Every row gives one point. The points of each table are mixes of a few directions, plus a little noise. Count the directions of each table, and those that both share. Where both have some left over, give the other angles between the two spaces (their principal angles), to ten degrees, smallest first.
In the rows, 128 means zero.

First (7 x 3):
[[ 97 144 176]
 [ 95 145 179]
 [105 140 165]
 [156 114  84]
 [112 136 152]
 [173 105  58]
 [158 113  82]]
Second, 5 rows:
[[145 142 102]
 [ 82 147 198]
 [151  70  92]
 [119 109 142]
 [144 173 106]]
Directions: first 1, second 2, shared 1

First:
[[143  89 179 159 154 131  93 152]
 [164 121  82 125 162 140 137 146]
 [136 127 117 127 136 131 131 132]
 [179  73 151 164 191 141  93 174]
 [ 79 133 198 136  83 112 111 105]
 [169 138  42 109 161 142 158 140]
 [ 68 173 140 103  60 111 148  83]
 [ 87 170 115 101  78 117 154  92]]
Second, 8 rows:
[[127  82 147 109 130 124  83 169]
 [ 76 106 183  98  76 108  85 138]
 [179  71 107 126 183 141  94 188]
 [176 102  98 136 178 142 122 161]
 [126 199 102 155 121 132 195  64]
 [150 171  91 154 148 139 179  93]
 [109 152 135 130 107 124 143 103]
 [ 83 142 162 115  82 114 122 108]]
Directions: first 2, second 2, shared 1; angles 50

First (10 x 11):
[[ 95 212 138 127 118 156  65 124 226 148 151]
 [142  93 124 128 132 117 155 130  86 119 119]
 [162  42 117 129 138 100 192 132  28 107 105]
 [128 126 128 128 128 127 129 128 125 127 128]
 [160  43 117 129 139 100 191 132  28 107 105]
 [122 144 130 128 126 133 116 127 146 132 132]
 [ 90 226 140 127 117 161  54 123 243 152 154]
 [130 123 128 128 129 126 132 128 122 127 126]
 [107 183 135 127 121 146  87 125 192 141 142]
 [144  87 123 129 133 114 158 130  81 118 118]]
Second:
[[155 150  95 142 134 124 134 132 156 103 115]
 [161 153 107 104 113 141 128 135 149  79 148]
 [ 96 113 183 147 177 118 131 143  82 196 111]
 [ 77 129 164 156 166 101 101  77  91 151 175]
 [116  81 144  98  86 149 140 154 117 162  98]
 [184 150  68 104  85 147 140 145 183  61 119]
 [119  69 161  84  84 160 150 181 106 182  79]
 [168 176  96 121 134 130 123 124 157  63 158]
 [ 76 130 134 196 174  82 105  61 112 155 150]]
Directions: first 1, second 4, shared 0; angles 70

First (9 x 18):
[[147 118 154 158 112 140 136 149 135 121 101 132 123 145 135 132 130 129]
 [120 117 141 135 125 109 132 148 112 144 146 134 154 154 145 114 139 100]
 [129  88 159 139  76 173 131 160 214  65 149 131 127 172 104 171 163 157]
 [150 152 205 204 147 157  53 119 185  73  52 117  83 126 107 168 125 177]
 [107 154  73  65 129 147 113  69 144 119 153 123  79  77  94 158 127 163]
 [166  96 116 151 122 135 195 175 123 122  99 121 174 138 140  94 101 129]
 [126 154  42  52 106 134 177  75  58 189 134 141  63  74 134 127 115 117]
 [ 80 158 133 110 191  69  62 102 105 148 177 122 167 118 129 106 131 102]
 [128 117 131 138 142  87 154 158  75 169 140 133 182 150 162  82 120  79]]
Second:
[[178 125 109 171 193 102 177 158  88 134  61 102 201  98 142  54  59 133]
 [173 126 112 163 185 105 168 154  94 133  70 105 192 103 141  64  67 133]
 [131 128 127 130 132 126 130 130 127 129 123 126 131 125 129 124 124 129]
 [ 78 131 145  86  63 154  80  97 167 121 196 154  56 157 111 202 199 124]
 [ 92 130 141  97  82 147  95 106 156 123 176 145  76 148 117 182 178 125]
 [ 60 132 153  71  40 163  63  86 181 120 217 163  30 167 109 228 223 122]
 [167 125 113 161 181 107 168 153  97 134  74 107 187 104 141  67  72 132]
 [121 128 129 123 121 131 122 125 132 128 137 132 117 131 126 137 137 128]
 [161 126 114 156 172 110 160 148 103 135  84 110 176 109 139  79  82 131]
 [119 128 131 120 115 133 119 123 135 126 140 133 113 134 124 142 141 127]
 [126 129 127 127 127 128 127 127 127 129 130 128 127 129 126 127 129 128]]
Directions: first 5, second 1, shared 1
